Each wall is flat, endless, passes through zero and stands at right angles to its row. A trip goes straight from one point to another. Which walls does it cross, in order?

Walls:
(1): [ 0.50 -0.34  0.15]
(2): [-0.13  0.49  0.06]
(3): [-0.19  0.04 -0.23]
(4): [ 0.32 -0.24 -0.13]
(5): [0.35 0.73 0.01]
(6): [ 0.61 -0.38 -0.06]
(7): [ 0.36 -0.14 -0.26]
(8): [ 0.00  0.08 -0.18]
Trips:
[-0.46  0.13  0.58] to [-0.02  0.11 -0.65] => 3, 8, 5, 7, 4
[-0.02  0.06  0.44] to [-0.42 -0.21 -0.20] => 5, 1, 3, 2, 8

Walls:
(1): [ 0.34 -0.31 -0.09 -0.23  0.49  0.18  0.04 -0.39 -0.16  0.36  0.15  0.33]
(2): [ 0.17 -0.30 -0.07 -0.70  0.15  0.19  0.13  0.37 -0.08 -0.03 -0.15  0.01]
(3): [-0.05  0.18  0.63 -0.07  0.03 -0.32 -0.14  0.27  0.32  0.13 -0.58 -0.03]
(4): [-0.19  0.15 -0.72  0.24 -0.02  0.28  0.10 -0.05 -0.10  0.11 -0.18 -0.13]
(5): [-0.14  0.20  0.10 -0.37 -0.27 -0.23 -0.18 -0.10  0.41 -0.10 -0.30 -0.04]
(6): [-0.25  0.15 -0.14  0.36 -0.07 -0.51  0.11  0.01  0.00 -0.43  0.17  0.10]
Trips:
[-0.03  0.10  0.07 -0.26  0.23 -0.09 -0.90  0.17  0.03  0.08 -0.04 -0.41] to [-0.01 -0.06  0.37  0.53  0.26  0.79 -0.02 -0.40  0.25  0.05 -0.39  0.59] => 1, 2, 5, 4
[ 0.38  0.32 -0.06  0.49 -0.01 -0.23 -0.68  0.29 -0.28 -0.06  0.16  0.29] to [-0.08  0.10  0.02 -0.33  0.06  0.27 -0.12  0.67 -0.49 -0.13  0.40 -0.29] => 3, 2, 6
[-0.53  0.31 -0.40  0.39  0.37  0.17  0.20 -0.10  0.24  0.00 -0.34  0.38] to [ 0.04  0.12  0.49  0.00 -0.15  0.22  0.05  0.22  0.22  0.11 -0.01  0.19] => 3, 5, 6, 4, 2
[-0.22  0.17 -0.11 -0.14  0.11 -0.03 -0.46  0.24 -0.30 -0.33 -0.06  0.24] to [-0.09  0.49  0.26 -0.17  0.03 -0.25  0.11  0.73 -0.57 -0.18 -0.31  0.06] => 4
[-0.10 -0.28  0.23 -0.38  0.26  0.08  0.13 -0.20 -0.19  0.00  0.36  0.26] to [-0.26  0.26 -0.14 -0.27  0.03 -0.56  0.12 -0.36 -0.03  0.11  0.61 -0.09] => 6, 2, 5
[ 0.00 -0.17  0.46 -0.03  0.26 -0.11  0.00 -0.37 -0.48  0.02  0.25 -0.30] to [-0.24  0.28  0.28 -0.13 -0.05 -0.10  0.06 -0.16 -0.10 -0.08 -0.06 -0.07] => 3, 6, 5, 1
[-0.42 -0.33 -0.27  0.39 -0.03  0.00 -0.16  0.01  0.33  0.18  0.01  0.20] to [-0.27  0.28 -0.30  0.40  0.39  0.05 -0.30 -0.20 -0.35  0.25 -0.11  0.17] => 1
[ 0.21  0.30  0.61 -0.27 -0.05 -0.28  0.25 -0.26  0.02 -0.13  0.40  0.06] to [-0.06  0.40 -0.24 -0.38  0.12 -0.12  0.04 -0.03  0.32  0.10  0.23  0.15] => 2, 3, 4
